Each row is a point. To make a cloud, some directions were put in groups of two or more. Within a group, all points are equally far from the middle, so they leave a hole (a ring in 2 directions, a hollow ball in 3). The other directions are filled evenly. Then the cloud was stretched, turned, moved and blurred a little. How many holes are there, and how many directions does each take, smallest first?

Cloud, 19 rows:
[[-38 -51  -7]
 [ 10 -16  14]
 [ -1 -35   2]
 [ 23   6  10]
 [-17  51 -15]
 [ -9 -34 -22]
 [-24   3  42]
 [-25 -12 -39]
 [-60  13   2]
 [-13  48   1]
 [  5 -28   9]
 [-46  27  11]
 [-35  28 -27]
 [-35  19  33]
 [  3 -13  24]
 [-31   6 -38]
 [-14 -26 -32]
 [-20  -6  43]
 [-51  10 -17]]
Holes: 1 (2)

Cloud (21 x 3):
[[-45   9 -35]
 [  8 -28 -31]
 [-24 -53 -22]
 [-34   5  23]
 [-10  54 -16]
 [-43  44   6]
 [ -3 -12  18]
 [ -4 -11  44]
 [ 27   2 -35]
 [ 38  -7  29]
 [-25 -13 -60]
 [-27  48 -23]
 [ -2  10  38]
 [-34  13 -49]
 [-29 -44 -22]
 [  4   7 -11]
 [  9   6 -50]
 [ 31  33  48]
 [ -5  -1  38]
 [-25 -23  -9]
 [ 25  28  18]]
Holes: 0

Cloud:
[[  5 -28  36  20]
 [-13  35 -11 -39]
 [-33  33  30  11]
 [ 13  -7  17  52]
 [ 18  -4  18 -40]
 [-18 -29 -22 -12]
 [ 20   7 -39  30]
 [-50  12 -13  17]
 [ 12 -27 -24  30]
 [  9  57  20   9]
 [-45 -17  13   7]
 [-15  43  25  30]
 [-13  18  35 -32]
 [ -2  14   2  59]
 [ -4   7  35 -35]
 [-32  11  39  -7]
 [ 15  48  24  25]
 [  4 -32   1  41]
 [  2 -27 -24 -17]
 [ 42  -3 -18  -8]
 [-35 -20  29   5]
 [ 32   2 -35  15]
 [  5 -14 -17 -36]
 [  2   8   2  60]
 [ 17  60   7   0]
 [  6 -24  41   9]
 [-45  22  -3  30]
 [  4  60  -2 -16]
 [-27  33 -39   5]
 [  0  59  11 -14]
 [ 14  -7  37 -27]]
Holes: 2 (2, 2)

Cloud, 47 rows:
[[-10  18  23  21  11  10]
 [-14   1  15 -26 -18  -6]
 [ 13  -2  11   3   9 -41]
 [-17 -25   0  45 -10  -4]
 [  6  25  19  -4 -35   9]
 [-11   7  36 -17 -13 -32]
 [  0  32  13  15  -9  10]
 [ 29  32   9   4 -10 -16]
 [-17 -26 -27  25 -17   5]
 [  6 -21  36  43  20   0]
 [-37  21  -9   5 -32  -2]
 [-22 -11 -17  15  29 -22]
 [  8  -5  22  17  -9  19]
 [-13  22   9  27  13 -16]
 [-29   4 -14  27   9  12]
 [ -9  16  43   1   7  -1]
 [  2  -5  37 -10 -24 -20]
 [  0 -11  -7  48 -17  -8]
 [-16 -16  -4   2  12  -7]
 [  1  26  23 -18   8 -16]
 [ 13  47 -17  10  -6 -42]
 [ -4  17 -17  33 -13  13]
 [-18  -7  -6  17  22  -8]
 [ -8 -11  27  14  29 -11]
 [ -3  27  -7   5 -24  17]
 [  1  26  -5  34  -8 -12]
 [-25  25   6   7  -6 -38]
 [ 21  33   2 -21 -28  10]
 [-17 -31   7  49 -10  -4]
 [ -9 -13  21 -11 -11  18]
 [-14 -28 -16   7   3 -23]
 [ 37   3  10 -13  28 -17]
 [-18   8  25   2 -35 -14]
 [ 17  23   0  60 -11  -8]
 [ -4 -12  30 -25  -4 -26]
 [-26  -8   4 -13   0 -19]
 [-53  18   3  16  22  -4]
 [  8  25   1  43 -15 -12]
 [  0   9 -36  13 -22  16]
 [-13  21  -3 -33 -17   6]
 [ 39  20   1   1  16 -28]
 [-18 -10  -9  22  32 -19]
 [-55   0   3  39  27  23]
 [ 27   2   4  38  16 -13]
 [  9 -16  10  23  20   3]
 [-20   7 -18   9   9 -31]
 [-15  -3  -3   2  10 -23]]
Holes: 0
